Rows are points. The window is the flat piece filled in between its corners: a triangle in 3 columns, a solid with four corners in 4, and so on. A path goes straight from each point to the next, and from the last back to the first. After which points does the path pass through the window?

Window, 3 rows:
[[ 49 -54  -1]
 [-41  21  -9]
 [-17 -26   8]]
Path:
(1): [  6 -18  35]
(2): [ -3 -17  33]
(3): [ -9 -39 -15]
(4): [-27 -26 -26]
(5): [-12 -17  29]
(6): [-44   7  20]
(7): [-60 -19 -13]
(8): [ -6 -50 -14]
Through the window after points: 2, 4

Window, 3 rows:
[[ 29 -52 -17]
 [-30  12  37]
 [ 10   1  17]]
Path:
(1): [-10  30  -7]
(2): [  7   0 -14]
(3): [ 18 -38  33]
(4): [  6 -27  52]
(5): [-14  -4   1]
(6): [ 25 -21 -23]
(7): [ 37 -49   8]
(8): [-7 16 60]
Through the window after points: 2, 4

Window:
[[-35 -32 -23  24]
 [ 35 -59 -11 -40]
 [ 21   3  40  -3]
 [-25  32 -39  24]]
Path:
(1): [ 16  -2 -10  41]
(2): [ 37 -46 -10  -1]
(3): [-15 -28   3 -56]
(4): [ -6  -4 -11 -29]
(5): [ 46 -11 -24  20]
(6): [ 15 -52 -51  42]
(7): [-44 -35 -24  -3]
(8): [-28   7  -5  -7]
Through the window after points: 2, 8

Window (4 x 4):
[[ 17 -36  11  23]
 [-32  33 -10   1]
 [ 18 -22  43  12]
 [ -9  60 -31 -17]]
Path:
(1): [15  2 14 32]
(2): [  3  60 -15  33]
(3): [  7  13  -7 -36]
(4): [ 14 -13   2  -5]
(5): [18 24 -5 43]
(6): [15 12  2 15]
(7): [ 14 -28  18 -22]
(8): [ -3 -47  16  -1]
(9): [ 4  8 25 53]
(10): [-2 33  9 43]
(11): [-4 -4 10 -4]
(12): [-11   8  -4 -31]
(13): [12 36  4 20]
(14): [39 15 42 44]
(15): [  0 -18  21  -9]
(16): [ 6 -9 22 -8]
Through the window after points: 10, 12, 14, 16

Window (6 x 6):
[[-21 -33   4  -4 -31 -10]
 [-11 -14 -41  12  33 -14]
 [ -7 -11 -10 -27 -23 -14]
 [ 31 -17  35  15  30  19]
 [-23  18  31  -5   2 -13]
 [ 12  29 -58  55  12 -28]]
Path:
(1): [ 11   9  -5   7   9 -60]
(2): [  3 -14  20  -1   6 -23]
(3): [-15   3  14   3  -4  17]
(4): [-10   2 -38   9  17   9]
(5): [  1 -10 -16  29  26 -54]
(6): [  3 -24  -2   2  22 -41]
(7): [-18 -10  -1 -12   3  31]
(8): [ -9  15 -27  11   3  20]
Through the window after points: 2, 4

Window, 6 rows:
[[ 12 -31   7   4  10  -2]
 [-32  -8  49  -6  13 -50]
 [ 31 -27  28   2 -22  -3]
 [-38  -1  13  56  21  10]
 [ 21  35 -20   6 -18  33]
 [-39   6   4  15 -11 -28]]
Path:
(1): [-11  -7  21  28   6 -26]
(2): [ 31 -10  22  14  -7 -10]
(3): [ 14 -29  23  -4 -27   7]
(4): [-28  -1   7  19  -9  18]
(5): [ -2   6  -6  60  15 -30]
(6): [ 14  -1  15  10  -9 -16]
(7): [ -5 -15  30  -7  -9   4]
(8): [-44 -25  32 -24  -9 -13]
Through the window after points: 2, 6

Window, 8 rows:
[[ 53  60 -18  -8  24 -22  28   2]
 [  9  48 -26   9  -8 -37  15  -5]
 [-31  -7   6 -16  28 -12 -17  17]
 [-15 -19  -9  16  20  -1  16  20]
 [ 15  31 -56  -2 -15   3  11   6]
 [-29 -16  14  -4   2  25  15   7]
 [ -1 -39   2 -10  -2   3   8  -1]
 [-10  -3  -1  12  23   6 -13 -11]]
Path:
(1): [-20 -14 -11 -19  34  -4  22 -10]
(2): [-17   4  12   5   0   5 -20  22]
(3): [ 16  17  -2   7 -10  -3 -21  22]
(4): [  1  28 -20 -17  15 -11  19 -11]
(5): [-16 -13 -19   0  28  -1  23  -1]
(6): [  2   7   9  16   3 -10 -13  40]
(7): [ 17  37 -18   3  -7 -20   8   8]
(8): [  8  35 -37  -1  27 -28  37 -25]
(9): [  1  25 -32 -16  23 -22  36 -15]
(10): [  5  29  -4  24 -18 -19  -7  13]
(11): [ 18  -2  -5  12  -9   7 -12  27]
(12): [ -9   5 -27 -22  20  15  33 -12]
Through the window after points: 1, 5, 7, 9

Window:
[[-56 -35   6 -25  16  20  41  18]
 [ 28 -34  15 -16 -60 -14  -3  14]
 [  1 -34  21   9 -27 -29   2  35]
 [ 26  38  23  26  10  14  38 -37]
 [ 42 -35   4   0 -36  10 -36  28]
 [ 18  31   2  -4   7 -19  14 -19]
 [-12  41  13  13 -14  15   2 -17]
 [ 18  28 -27  32 -18  19  14 -23]]
Path:
(1): [  6  45   6  -4 -19  29  26  22]
(2): [ -8  21  13  16 -11   0  -7 -28]
(3): [ -5 -40  12  -3  -8 -20  -9   1]
(4): [  2  -6  22  15 -37 -13  29  57]
(5): [ 25   6   5   4 -25   6   9  28]
(6): [ 10 -15  -2  13 -16  15 -32 -35]
(7): [-11 -21  15  18   5  10  12 -28]
(8): [ -2  34   3 -25   4   4  45  20]
(9): [ 24  13   6   0 -24   4  24  10]
(10): [ 13 -23  15  16 -24  -9 -14 -43]
(11): [ -2 -30  21  11 -21 -13 -20  -6]
(12): [ 23  -3 -19  -9 -38   9   8  58]
(13): [21 44 14 -5  5 15 39 10]
(14): [ 12  15   9  26   7   3  10 -29]
(15): [ -4 -19   7  12  -8 -21   4 -32]
(16): [23 12  7 -4 -9 20 27 28]
Through the window after points: 1, 3, 5, 7, 9

Window, 9 rows:
[[ 14  -2   4  26  39   3  24 -25  17]
 [-39   4 -18 -16  17  -9  60   6  11]
 [  2  -8  25  20  13  -4  -9 -21  21]
 [ 59   8  -3   4 -28  31   1  37  -3]
 [ 16   5   1 -21  26  -2  13  13  -1]
 [-13   7 -13  14  27   0  17  28   3]
 [-15  13  -9   9  32  11   1 -36  12]
 [-10 -20 -20  19  34 -23   2 -45  16]
 [ 30 -14   6  -2  -9  40  14  37 -29]]
Path:
(1): [ -4  -3 -12  -1  30   8  31  11  26]
(2): [  8 -14 -15  -5  14  15  19   6  28]
(3): [  0  12   3   6  17  -4  23 -12 -14]
(4): [-18  29   3  13  -5   4  19   4 -21]
(5): [ 19 -12 -10  -9  28  22  16  24  15]
(6): [  6  -5 -11  -5  23  22   4   7  15]
(7): [ 14  12  -2   5   9   1  21   6 -16]
(8): [  6  26   6  -1   5 -23  11 -21 -16]
(9): [ -7  -8 -12   0  34   5  20   0  26]
(10): [  1 -12 -13  -4  32  15  12  -9  37]
(11): [ -1  16  -3  24  28  -8  12 -24   7]
(12): [ -9  16   2  17  14 -10  22 -27  -3]
(13): [ -8 -15 -22  -5  31  26   9   3  31]
(14): [ 9 -6 -3 -1 15 15 15 16 10]
(15): [ 17   0   4  18   7   1  23   6 -21]
(16): [  3   8   3   9  14  -7  17 -12 -16]
Through the window after points: 16

Window (9 x 9):
[[  8   1 -20 -26  22  28   7 -28  -7]
 [ -4  -8 -16  -6  15  -9   5  17  21]
 [ 60  -3  11  -1 -19 -16   3  -8  36]
 [-11  -2  11  -6   0   7   5  -8  16]
 [  8 -22  -3 -10 -15   5  11   0  17]
 [ -3 -12 -10 -13   3  -3 -15   9  -3]
 [ -3  -1 -13   1  -9   0  12 -24  -1]
 [ 14 -17   2  41  -4   4   2   3  20]
 [ 10  14 -24   1  19  19  10  32 -34]]
Path:
(1): [ 11   6 -17  -9 -16   8 -22  24  13]
(2): [  6 -21   5  -8  14 -12   7 -16  -1]
(3): [  2 -15 -10  -6  19  -5   5  10 -23]
(4): [ 33  32 -19   5  -7  28   7  23   9]
(5): [18 -2 -8  3 -8  8 -5  5 21]
(6): [  3 -22   6   4  24 -12  14  12  -9]
(7): [ 12 -14  -2   5  12  -4  11  -5  -5]
(8): [ 11  -3 -16   4  -5  11  -5   4  13]
(9): [  4  17 -30   3  -2  25  -3  19  -3]
(10): [ 13  -4  -7  -3  21   3  18  19 -29]
(11): [ 8 -4 -2  1  4  0 10  8 -7]
(12): [ -2   5 -17   5  -6  17  -8  24  14]
(13): [ 23   2 -11  -9 -19   8   9   1  32]
(14): [ 23 -21   7  -2  -3  -9   5  -5  10]
(15): [  4 -34   6 -14  14  -9   7 -13  -6]
(16): [  8  -1 -12  -3 -23  12   4  12  24]
Through the window after points: 1, 3, 9, 13, 15

Window (11 x 11):
[[  4  14 -18 -33 -33  22  12 -24   3 -15  11]
 [-22 -22   5   2   0  29  11 -19  27   0 -10]
 [ 39  -9   1  -7 -17  -1  10   0  -6  -7 -12]
 [  0  -5   7 -15   4  28  -4 -32 -15  -9 -11]
 [ 28  22 -15  -3 -12  23  -3  24  27  13  13]
 [ 18  -6 -13   6  23   5   1  20  15 -22  -7]
 [ 17 -29 -23 -21  -4  15  -7 -14 -13  -5 -15]
 [ -9  -8  20 -20  29   6  19  39  46  20 -35]
 [ -1   3 -19  14  17 -41 -11 -60 -10  16 -19]
 [-20  -7  10  -9  -4  -2 -18 -11  17  -1 -12]
 [  3   4 -18 -24 -50  25  16 -11 -42  -8 -34]]
Path:
(1): [ 21  -2  -8 -17 -25  19   8  -8  25 -12 -35]
(2): [  7  -1  -5 -15 -28  20   3 -11   4 -13 -42]
(3): [  6   3 -19 -20 -24  15  16  -7 -31  -4  -1]
(4): [-20 -11   4   3  16   2   4   3   4  19  18]
(5): [ 30   5  -2 -16   8  17  -8 -19  30 -14 -33]
(6): [  6  -1  -9 -17   7  18  -8 -15  17  -6 -23]
(7): [-6 -4 -4 -1  1  8  7 -3  4  6 -4]
(8): [ -2 -20   7  -7  -7  -5  11   5 -21   7   4]
(9): [ 11  -4  -8  -6  -1  13   2  -7  13  -1 -29]
(10): [ 16  -7   2  -8   8   8   5   8  27  -1 -38]
(11): [-17  -4   9 -24   6  11  20  20  13  15  -5]
(12): [-11 -15  11 -17   5  22   1  15  -8   9  -4]
(13): [ 14   7  -9  -7  -6  17   4 -23  15  -7 -16]
(14): [ 11  16 -10  -1  -7  28   1 -13  34  -1 -31]
(15): [-10 -14  10 -17   1 -15  13 -13 -19   2  11]
(16): [  4  -9   2 -11  -2  18   4  12 -13  -4   7]
Through the window after points: 2, 10, 12

Window, 12 rows:
[[ 14 -11  -5  14  -1 -10   1  36  18 -17   6   8]
 [-22  -6  -6 -26   1  -6  15  40   1 -22   2  10]
 [ 16  60  -8 -32   8 -12 -10 -21 -23  32 -17 -12]
 [-11  34  -6  13   7  -7  -7  -5  28 -35  13  -3]
 [ 17  36 -27 -21  -2 -22 -21 -36 -14   1  19 -24]
 [-24 -18  -4   4  -7 -34  11  25  -5  -6 -13  30]
 [ -3  -8  -6   5  17  -4  22  14 -22 -21  -6  15]
 [ 11   9  14  -3 -13 -11  16 -15  23 -23  20   2]
 [-10 -23  -9  -6  17 -12  13   9  22 -13 -14   1]
 [  2  26  13 -24  11  -6 -35 -23 -28  18   2 -12]
 [  1  18 -22 -19 -10  14 -15 -26 -21  31   0  11]
 [ -3  18  -6  -2  20 -16   7  -4   9   8  32   2]]
Path:
(1): [-11  16 -12   7 -16  -1   2 -15 -25  21  -1 -20]
(2): [-13  12  -7   2 -10  -3  11   9 -13  10  -5 -12]
(3): [ 11  20  -6 -20  20 -22  -4  -8  -6  -6  -5  19]
(4): [  4   3 -11 -14  16  -4  -1   3   9 -13   0  23]
(5): [-13   0   2  10  -4 -12  12  19   4   2   9 -12]
(6): [-20   2   0  12 -13 -14  17  17  -1   0  -7 -19]
(7): [  4  -5  -8 -11  19 -14   1   7 -15 -16   0  35]
(8): [  2  -6 -14 -14  14 -16   7   6  10 -11   4  56]
(9): [-16  -1  -4   0  -4 -13   4   6  -3   1 -10 -20]
(10): [-10   1  -9   5  -4  -3   5   4   4   4   3 -12]
(11): [ 17  16  -8 -19  18 -16 -10   0   7 -15   6  36]
(12): [  8  11 -18 -33   5   7 -18 -14  -1  12   2  34]
Through the window after points: 2, 6, 8, 10, 12

Window:
[[ 60 -10 -24   0 -37 -10  24   3  -3 -11  -6   2]
 [ 12 -10 -10 -42 -16  -6  13   7 -25 -24  -6   7]
 [-19  -3  59  43 -21  22  10 -22 -16 -13   8   2]
 [ 15  24 -35 -18  -4 -36  18  19 -40 -11   8 -13]
 [-42  14  25  36  16  59  37  -8 -20 -12  -7  -5]
 [ -5  -6   7 -11   0  12  -5   9  33  10   4  10]
 [-42 -13 -12  -6 -41  13 -25 -22  27   2 -17   7]
 [ 31  17 -15 -19 -25   7  -4  10  -3 -32   8 -20]
 [-21   8   2 -37 -26  11  -4 -36  20  24 -10 -10]
 [-23  22  -4 -18   3  16 -19 -38  32  -3 -19  30]
 [-17  10  23  36 -20  49  42  -9 -14 -18  43  21]
 [ 20   3 -11 -12 -22 -28  41   7   3 -40   5 -15]]
Path:
(1): [-23 -20 -43   0   6  -8 -38 -29  13 -12  14 -21]
(2): [  3 -14   4  -4  -3  24  -2 -35  -6  -7  16 -25]
(3): [-16  15   7   2 -21  23   6  -4   7   1  -5  23]
(4): [ 19  40   1  -5 -34   8  15  11  -4 -18  -5  -9]
(5): [  3 -16  -2  -6  -7   9   2  -8   2 -22  14  -5]
(6): [  7 -29   1  16  -2  15  27 -54  11 -18  38   2]
(7): [ -5  19  -7 -15 -25  -1   6  11   4 -14 -19   5]
(8): [  5  15  27 -10 -40  13  25  -1   4  -8 -24  18]
Through the window after points: 4, 6

Window, 14 rows:
[[ 19  36 -20  -8  16 -16  23  14 -18  12  -9 -11  -4  21]
 [-33  38  10 -27   0 -27  13   6  30 -26  -5 -16  42   4]
 [ 28  32 -26 -18  29 -15   5 -56  14  14 -38 -16 -27 -18]
 [  7  16  15  35  45   1 -12  17  34   4  -8  -2  11 -12]
 [-34 -21   1  -3  40 -37  14  57  29  -4 -11   9 -22  -8]
 [-54  14   3 -12 -30  20 -21  17   1  -8  22 -42  39 -15]
 [ 24 -19 -31  22  15 -14  34  -2  -9 -24  -4 -33 -24   1]
 [-44 -17  38  10 -24 -11 -10  23 -10  28  -2  -1   2  56]
 [ 10 -17  34 -33 -60   7   3   8 -25  26 -37 -29  -5  14]
 [ -4   9  -1 -41 -29 -48 -34  10  20  -8  40 -13  11  -6]
 [ -7  -2 -29  39 -27   3   1  19  -3   0 -44 -36 -17  20]
 [ 23  13 -15  10  24  17 -10 -13   6  -9 -27  21 -30  32]
 [-18  31 -47  27 -55   2  27 -14  34   9   5  28 -12  15]
 [ 15 -19 -50 -18  -8 -26   9   0  -8  -4  -8 -28  34 -18]]
Path:
(1): [ -6 -16 -14 -22 -13 -14  14  30  33  28   0 -39   3  23]
(2): [  4   4 -32 -17 -13   4   4   3  28   2  -5 -29   8  16]
(3): [-13  30  11  23   0 -17 -11 -15 -13  -4  -7  31 -23  -9]
(4): [  3  16  17  13   9 -28   5  -2 -37   3 -23  23  -5 -10]
(5): [-16   2  -5 -14   2  -1   0  20  37  -1  11 -26  12   6]
(6): [ 37 -18  -9 -33  -1 -15   8  38  40  39   8 -14   1  28]
(7): [-48  31   0  19 -16 -13   1 -26 -37 -34 -28 -25  12 -30]
(8): [  0  10 -10   9  -6  -5  13  -1  -9 -20 -15   5  -8 -14]
(9): [  4  -5 -22  -4   7 -23   7  12  23   7   6 -27 -10  27]
(10): [ 14  -4  -9  -6   5  10  19   7  21  -3 -14 -46  -9  27]
(11): [-31  -2  -5  10 -22 -33 -11  12 -29  -1   2  14  15 -28]
(12): [ -2  17  -7  17  -2 -11 -16 -12 -22 -22  -6  10  -9  -9]
Through the window after points: 2, 8, 10

Window, 14 rows:
[[  4  -9 -18  13   8  -6  -2  22   7 -13 -16  24 -22  -7]
 [-20  -9  21  13 -13  24  10  -5  -3  17  29  31 -28  -2]
 [ 27  30  -4  21   2  -3  41  22 -20  -8  18  -9 -19 -10]
 [-13  15   3 -15 -15  33  22  15  22 -20  -1  23 -29  -9]
 [  6 -10   6 -14 -11 -12  36  17  -8  20  -9  19  33 -13]
 [  3  21 -22 -28  -2 -20   1 -11   9  16 -14 -22  -9 -16]
 [ -6 -22  -1 -24  -7  -8 -12  19  16 -21  17 -13   0  18]
 [ 47   2  22  14 -10   3  14 -18   0  -3  24   6 -21   8]
 [-18  -5   7 -27   0  28  12  -1 -16 -12 -22  -9  22  -6]
 [ 22 -10 -35  26  -4 -20   4 -18  23  20 -10  -9   1 -22]
 [ 37  27 -17  -2 -12   0  16  11 -25  -4  26  -5  -7 -21]
 [ 13   2  19  14  17  28  -6   6   9   8   3   5  15   0]
 [-26  12 -22  -5 -13   8  10  14  -5   5 -34  13  24   5]
 [ -3   0 -20 -10  26   5  16  -3  27  -2   8  29  -7   4]]
Path:
(1): [ -6  -7 -24   1   3  53  20  18   1   0 -39 -18 -34  -5]
(2): [ -1   5   5  -9  -4  -2   8   5   8 -11  10  21   1  -4]
(3): [-52  14   1   4   1 -13  20   3  21 -11  17  11  16 -17]
(4): [ 60  -5 -19 -15   4  16   6   9 -10   5 -19   2  -8  10]
(5): [  5 -22  10   6 -15  28  24  20  -1  41  -8   5 -33   1]
(6): [  4  19 -15  -5   5 -19   5 -10   3 -34  13  13  10  -9]
(7): [-12  14  35   3  14  -6  -1  -5   1 -25  19  -4  -7 -19]
(8): [ 9 -5 -6  3 -1 20  5  9  8 12  0 13 -1  4]
(9): [ 13 -37 -16  -6 -16  30   2 -11   1  17   8  -8  -3   6]
(10): [-21  34  13 -14   9  -3  20  11  -4 -19 -18  11   6 -18]
(11): [ 14   3  13  -1   1   1  -3   6  -1 -18   7  -1   8  -8]
(12): [  9   0 -26   0  -5   7  17   9   7  21   9   0 -12   2]
Through the window after points: 1, 7, 9, 11

Window:
[[-18  24   7  -9   5   2  33   0  -2   5   2   8 -11   2]
 [-23 -18  -7  -1  11 -42  -9  -9  16  13 -11 -38  16 -12]
 [-20   3 -24   8   9   3  10  -3   9   5  21  13  -3  -9]
 [-23  -7  -1  17 -10  13   2 -14 -24 -24  22   6  26   3]
 [ -6 -12   7   6   7 -17  -9 -13  -4  14 -20  13  11  10]
 [ -7  19 -27   1  42   2  38   5  -6 -18   0   8  -4  -5]
 [ 32  31  13   7  -4 -36  -2  23  24 -30  -6  27  -6  -6]
 [  6   3   4  -1  23  24 -16   5  22 -11  -3  13   7  16]
 [  8   4  -6 -12  13 -18  24 -17 -10  18  11 -28   2   0]
 [ 25  33 -10   0 -11  17  -3  35  18  15  -7  -6  28  60]
 [ -4 -11  15  10   7  -8  31   6   3  17   7  -2   0  -3]
 [ 34 -22   6   8 -17  31  22 -48   3 -29 -29  -7  13  10]
 [-12  -5   3 -21   4  -9  19  11  -1  14   4  17  13  -9]
 [  9  -4 -33  -6  22  11 -13  15   6 -13 -19 -21 -15  21]]
Path:
(1): [-7  0 -8  5  7 -8 13 -3  6 -3 14  4  5 10]
(2): [ -9  11 -11   3   0  20  -2  -3 -13   5  -6   2   7 -29]
(3): [  2  14  -7   4  11   9  -3  18  -1   1 -12  -3  -3  -7]
(4): [ 12  -5 -16  -5  11 -15   3  -4  21 -21   3   2  -3  27]
(5): [  1 -11   0 -15  15  -7  13   2  12  -9  11   9   3  28]
(6): [  7  19   0  12  12  17 -15   2  10   3 -15  -4  10 -11]
(7): [  7  16   4   0  -3   1   3   6   1   8 -12   3   7 -16]
(8): [ -4 -13  -3  -9  17  -8  28  -9  13 -24  14  12   0  34]
Through the window after points: 1, 3, 5, 7

Window, 14 rows:
[[-41 -18   4  41  19  15 -13 -23 -16 -11  -6  18 -26  10]
 [-36  14  32 -32  -8  28  21  15  39 -14  12  31  15  -4]
 [  4   6  15  -8  31  16 -23  43  23   0 -22 -22 -37 -16]
 [  8 -17 -17  14 -33  30  29 -30  21   7 -37  -2  24 -17]
 [ -5 -19  -6  20   6 -49  37  36 -19 -24 -12 -16   7 -19]
 [ -3  12   5 -13  45 -20  18 -27 -15  24 -23 -11 -22  45]
 [-28  -2 -17 -15 -19  14   7 -35   6  24  33  -7  34  -5]
 [ -5  34 -40   9  12  28 -19   9 -39 -22 -21   4  11  39]
 [ 24   0  27   5 -29  35 -13  12  -7  24 -19  43 -26  -3]
 [ 18 -23  12 -29  14  18 -10  -9  16   5 -50  -3  22  -8]
 [-25  28   6   9  22   2 -25  17 -17   2 -19  -7  24  60]
 [ -3 -27  27  47  41  26  -5 -41 -11 -11   6 -21 -26  -4]
 [  8  17  14   4 -31  -5  -2  -2   8 -53 -59  20 -11  -3]
 [ 13   3 -15   2  29 -23   2  28  29 -20   1  -4 -18  11]]
Path:
(1): [-11  19  -2  10  24  -5  -4  15  -5  -5 -22  14  13  -9]
(2): [  3   6  16  33  29 -12   0   3 -13  -3 -34  19   5 -22]
(3): [  0  -8  -1  -4  -5  15   3  12  -2 -19 -17  -8 -21  26]
(4): [-25 -23  -7  -4  -7  23   4  -8  -4 -14  -3  -6 -14  17]
(5): [-14  27   9  39  24 -10 -12 -29  -3  21   0  24  24 -19]
(6): [ -5  20  29  25  39  -4 -11 -11  -7  14 -28  15  -1 -31]
(7): [ -3 -17  -5   9   6  11   3  -5   5 -22  -4  -7 -20  24]
(8): [-13 -26   4 -10 -18  15   9  13  -6 -16 -41 -10 -12  37]
(9): [  6  19   7  15  28   1  -8   7   8  -4 -13  11   3  -5]
(10): [  6  11  10   8   9   4  -3  11   7   3 -22  21   0  -6]
(11): [  6 -13   1  -1 -24  17   2   1   1 -13 -12   0 -22  16]
(12): [ -9 -16   8   0  -7   9  -2  12 -10 -10 -10 -15  -1  44]
(13): [ -9  50   5   6  40   0 -23  -6  -1  15 -38  21  20   6]
(14): [-14   9   6   9   6  14   6 -19   1  -1 -19   7  14  -7]
(15): [ -9 -24   9 -21 -42  29  -5  14   6 -27  -3   5 -24  26]
(16): [-11 -19   6   3 -15  -5  18  13 -11 -18   0 -26  -3  43]
Through the window after points: 4, 6, 10, 12, 16
